Each row of a before or after table is a point. The points were changed in one or more steps. Then noise was added and the rows were shuffled. The steps act on how far a point lies along the listed directions, d1 being the first. What was done? A step turns or swaps two directions, mirrors them in a line or flattens them onto one, adds a multiple of one to another, or multiplies one. Angles are multiples of 10 degrees, from the lower direction toward the higher: turns from -170 to 170, lines from 10 to 170 but not 90. Use the fewest steps. Two steps may share a direction if one is a turn and the other turns, adds or multiplies; they go together, in the order done. Otherwise the lowest direction goes first.

Directions:
(1): [-43  26]
(2): [26 43]
Before (13 x 2):
[[ 54  26]
 [ 43  14]
 [-33  16]
 [  5 -20]
 [ 47 -52]
 [ 40 -51]
 [ 40 -12]
 [ -8 -13]
 [-17  25]
 [ -8 -17]
 [  2  24]
 [ 53  95]
 [ 25  13]]
After (13 x 2):
[[-50 -50]
 [-26  15]
 [ 35  14]
 [-41 -49]
 [-42  15]
 [ -2  23]
 [-42 -11]
 [-48  98]
 [  6 -20]
 [ 19  23]
 [-53  30]
 [ 10 -13]
 [ -4 -19]]
Steps: mirror d1 and d2 in the line at 60 degrees

Directions:
(1): [-44 -43   5]
(2): [ 43 -44   0]
(3): [ 4  4 61]
Before (8 x 3):
[[ 13  41   7]
 [-19  -7  16]
 [ 21  19  46]
 [ 27  13   7]
 [ 13 -49  -7]
 [-21  15  33]
 [ 26 -18  -6]
 [  1  -4  15]]
After (8 x 3):
[[-30  29  26]
 [ 19  28  79]
 [ 25   5  37]
 [ 10 -53 -18]
 [-16 -29 -10]
 [-18  15 121]
 [  7  -4  36]
 [-27   0  23]]
Steps: mirror d1 and d2 in the line at 60 degrees; multiply d3 by 2.5

Directions:
(1): [ 10  12 -16 -67]
(2): [  2  46 -50  20]
(3): [-67 -13 -18  -8]
(4): [-21  51  44  -4]
Before (13 x 4):
[[-40 -15   7 -13]
 [  9  31   3  26]
 [  8 -19   0  -7]
 [  1  40  15 -59]
 [-26  -3  13  -1]
 [ -7 -16  22  39]
 [ 16  28  32 -21]
 [ -1  14  -8  56]
 [ -6   2  -9   3]
 [ 14 -11   6  27]
 [ -5  33  -4  27]
 [-10 -34  22  37]
 [-25  41   5 -30]]
After (13 x 4):
[[  49   17  -14   17]
 [ -18   10  -30   40]
 [  55   12   74   30]
 [-121  -28  -14    3]
 [  21   43  -36   11]
 [ -69   -9    1   16]
 [  -4  -16   83   -1]
 [ -71   -7   42   -6]
 [ -17    0  -12   -8]
 [   5   33    1    3]
 [  15  -11   -4   -1]
 [  46   33   13   13]
 [  -4   23  -18   40]]
Steps: add -1 times d4 to d2; turn d1 and d2 by -70 degrees; multiply d3 by 3

Directions:
(1): [ 35   8 -27 -14  72 -16]
(2): [-17  48 -48  50  -2  13]
(3): [ 16  35 -27 -44 -40 -43]
(4): [-20 -15 -42 -47  -1  55]
(5): [-72  -6  -4 -11  23 -40]
(6): [ 13 -60 -46  26 -18 -26]
Before (9 x 6):
[[ 12  -3   7 -69 -43 -17]
 [-31  12  42 -22 -45  -8]
 [-15  -3  26 -10  64  21]
 [-28  22  20   0  79 -57]
 [-18 -29 -21  11 -20 -47]
 [-53   4  63 -37 -40   9]
 [ 22  30 -45  -7  42  44]
 [ 76 -29 -44  24 -10 -35]
 [ 35 -96 -30 -67  -2  16]]
After (9 x 6):
[[ -4  28 -44  20   8 -30]
 [-24  62 -13 -65  27  25]
 [ 86  -2 -20   8 -22   7]
 [ 12 -20 -11  35 -13 -12]
 [ 25  45  25  -1   2  24]
 [-60  92 -15  44  28 -34]
 [  7 -30 -16  73 -25   2]
 [-15 -22   9 -32  17 -58]
 [  9 -19 -15  34 -15   8]]
Steps: flatten d1 and d3 onto the line at 50 degrees; turn d2 and d6 by -170 degrees; turn d4 and d5 by 140 degrees
